Each row of a before or after table is a point. One or more steps were done to the points. Then noise was added and the rows were shuffled. The steps act on how far a point lies along the listed directions, d1 being the first. Name the steps. A step turns or swaps two directions, mirrors them in a line or flattens them onto one, adds a multiple of one to another, or multiplies one. Angles are multiples of 10 degrees, from the lower direction toward the higher: turns from -170 to 170, lines from 10 to 170 but not 90. Use the fewest steps. Two steps may share a direction if one is a turn and the other turns, adds or multiplies; they go together, in the order done. Otherwise the lowest direction goes first.
In the rows, zero is written as 128.

Directions:
(1): 82, 105, 159
(2): 166, 101, 165
(3): 128, 80, 93
Before (12 x 3)
131, 113, 114
191, 145, 102
136, 90, 168
182, 114, 141
145, 115, 126
171, 56, 186
162, 143, 80
107, 130, 136
142, 117, 132
202, 118, 113
115, 91, 107
130, 132, 86
After (12 x 3)
158, 89, 187
107, 134, 121
121, 108, 155
96, 129, 124
199, 104, 161
153, 123, 136
149, 125, 141
200, 136, 131
242, 107, 163
237, 114, 145
148, 140, 115
134, 124, 127
Steps: add -1 times d1 to d2; multiply d3 by 0

Directions:
(1): 133, 127, 191, 155
(2): 173, 84, 114, 152
(3): 110, 149, 105, 187
(4): 177, 176, 126, 125
Before (11 x 4)
115, 83, 177, 118
118, 136, 141, 163
143, 111, 145, 180
113, 157, 141, 47
115, 213, 126, 139
103, 148, 113, 99
121, 88, 162, 161
137, 99, 137, 119
159, 120, 107, 64
133, 107, 94, 54
124, 157, 69, 100
After (11 x 4)
134, 111, 140, 188
133, 91, 135, 126
109, 136, 136, 155
126, 150, 148, 38
116, 212, 138, 120
151, 110, 92, 61
174, 122, 107, 62
105, 82, 163, 160
112, 153, 118, 93
111, 81, 172, 123
141, 172, 70, 96
Steps: add -0.3 times d1 to d4; turn d2 and d3 by 10 degrees

Directions:
(1): 165, 103, 73, 161, 147, 103
(2): 97, 144, 66, 106, 116, 165
Before (11 x 6)
106, 145, 234, 90, 110, 130
146, 99, 76, 147, 106, 107
88, 156, 198, 73, 111, 168
165, 112, 124, 159, 173, 94
126, 106, 63, 183, 138, 121
127, 135, 147, 133, 153, 105
187, 94, 94, 152, 154, 98
140, 121, 110, 156, 137, 114
171, 103, 123, 151, 138, 109
142, 99, 194, 137, 147, 105
123, 159, 231, 116, 124, 102
After (11 x 6)
88, 122, 182, 97, 129, 147
97, 152, 87, 77, 107, 173
140, 117, 244, 117, 132, 97
91, 128, 61, 154, 126, 164
104, 141, 119, 99, 116, 161
118, 154, 239, 113, 122, 101
115, 120, 77, 111, 91, 139
90, 161, 115, 94, 139, 161
169, 102, 204, 148, 149, 86
109, 150, 148, 110, 145, 125
103, 141, 101, 126, 120, 141
Steps: swap d1 and d2
